Every row gives one point. Each copy is the shape, with its points in the same order, stretched, turned, moved and blurred by noise. Some copies are also mirrored. Which?
In the rows, 128 means zero.

Shape (6 x 2)
[[104 138]
 [ 75  65]
 [175 153]
 [118 204]
 [137 121]
 [105 128]]
Copy 1 (6 x 2)
[[129 128]
 [ 54  70]
 [141 204]
 [199 151]
 [119 150]
 [126 121]]
Copy 1 is: mirrored
Copy 2 (6 x 2)
[[142 146]
 [161  64]
 [ 68 170]
 [139 212]
 [104 132]
 [142 135]]
Copy 2 is: mirrored
Copy 3 (6 x 2)
[[101 138]
 [132  72]
 [133 197]
 [ 59 193]
 [133 157]
 [102 134]]
Copy 3 is: only turned

Shape (6 x 3)
[[110  96 189]
 [131  50  88]
 [137 156 200]
 [114 177  85]
 [129  63  95]
 [153 163 121]]
Copy 1 (6 x 3)
[[ 62 106 132]
 [111 101  51]
 [ 92 111 196]
 [163 166 138]
 [112 101  70]
 [152 118 152]]
Copy 1 is: only turned
Copy 2 (6 x 3)
[[175 118  85]
 [ 91  76 112]
 [203 155 134]
 [100 178 164]
 [ 99  86 114]
 [146 158 175]]
Copy 2 is: mirrored
Copy 3 (6 x 3)
[[ 53 147 107]
 [104  72 137]
 [ 93 196  63]
 [174 177 136]
 [101  92 136]
 [158 173  83]]
Copy 3 is: mirrored

Shape (7 x 4)
[[128 116 115 148]
 [ 95 101 119 118]
 [ 95 146  95 192]
 [ 69 127 119 126]
 [163 119 164 183]
 [188 180 173 142]
 [221 176 136 166]]
Copy 1 (7 x 4)
[[ 86 154 105 156]
 [ 88 107  91 147]
 [124 139  89 208]
 [ 98  85  83 162]
 [ 97 187 162 177]
 [162 188 164 132]
 [168 235 159 136]]
Copy 1 is: mirrored
Copy 2 (7 x 4)
[[108 114 150 136]
 [119  76 115 127]
 [ 57 109 139 169]
 [ 98  80  88 139]
 [141 148 177 180]
 [152 219 130 142]
 [126 231 184 129]]
Copy 2 is: mirrored

Shape (9 x 6)
[[ 69 118 142 195 106 134]
 [175 160 156  88 148 111]
 [132 114  71  50 135 111]
 [ 89 143 179 147 118 146]
 [122  90 167 180 138  91]
 [113 139 173 140 169 131]
 [156 113 135 180 158 141]
 [135 136  46 162 112 124]
 [114 123 152 151 101 162]]
Copy 1 (9 x 6)
[[200  93 116 106 150 108]
 [ 89 160 191 100 142 131]
 [ 74 128 139  94  81  78]
 [161 100 165  72 160 134]
 [151 108 128 161 197 109]
 [133 119 142  75 190 127]
 [144 140  91 131 151 141]
 [171 155  85 122  62  85]
 [157 104 142 101 120 141]]
Copy 1 is: mirrored
Copy 2 (9 x 6)
[[141 153 177 116  89  80]
 [135  87  96 142 202 137]
 [110  74  57  97 149 181]
 [166 143 159 107 143  94]
 [ 84 147 169 133 165  93]
 [140 166 131 125 173 112]
 [122 152 151 178 137 143]
 [123  93 110 172  56 136]
 [167 122 167 125 124 128]]
Copy 2 is: only turned
Copy 3 (9 x 6)
[[  7 147 108 151  63 124]
 [175 132 131  78 110 108]
 [190  85 121 210 158  77]
 [ 82 176  98 128  80 148]
 [ 62 160 155  89  64  63]
 [ 81 168  95  86 119 109]
 [ 48 110 155  62 120 114]
 [ 78  22 128 165 105 123]
 [ 68 146 135 143  91 164]]
Copy 3 is: mirrored
